Rows are points. Any point is a mix of the corners, with weights that add up to 1. It lies inside the corners' shape when no weight is negative. Say inside or outside, and name the corners with a negative weight.
In the rows, 128 means zero.

Corners:
(1): [125 170 105]
(2): [ 92  77 134]
(3): [135 135 142]
(4): [151 155  76]
Points:
[ 97  86 131] -> inside
[108 111 125] -> inside
[102  95 127] -> inside
[134 154  98] -> inside
[146 175 115] -> outside (2)
[121 148 125] -> outside (4)

Corners:
(1): [127 177 165  93 168 101 117 138 163 114 154]
(2): [110 105 115 168 149 144 144  70 141 102 100]
(3): [147 200 177  91 161 125 150 146 130 190 132]
(4): [140  58 117 136  88  90  86 108 112 103  93]
(5): [ 92  92 107 117 152 171 124  89 119 113 157]
(6): [135 129 202 131 148 127 104 171 168 153 118]
(7): [ 57  96 135 151 101 137 157  75 145 120 127]
(8): [112 145 132 166 109 167 128 105  83 106 126]
(9): [104  96  87 143  94 104  45 126 128 130  82]
(10): [127  94 112 159 103 148 111  39 133 118 145]
(11): [160 140 126 114 130 137 140 163 180 138 145]
(12): [132 182 171 135 172  86 133 176 131 172 173]
Points:
[ 90 123 130 130 109 145 121  99 142 136 121] -> outside (2, 4, 12)
[118 135 125 134 132 131 132 102 125 132 132] -> outside (6)
[118 128 128 123 132 121 131 118 151 132 137] -> outside (6, 8)
[134 139 141 107 152 142 110 107 128 126 123] -> outside (7, 11, 12)
[146  81 102 141  96 144  77 103 122 131  90] -> outside (1, 7, 12)
[125 128 143 145 122 123 120 120 135 141 112] -> outside (1, 5)
[ 94  97 128 142 114 139 119 109 137 114 143] -> outside (2, 3)
[107  87 126 144 116 121 118 102 150 115 122] -> outside (3, 8)
[139 126 130 137 125 142 114 143 122 142 138] -> outside (1, 2, 7)
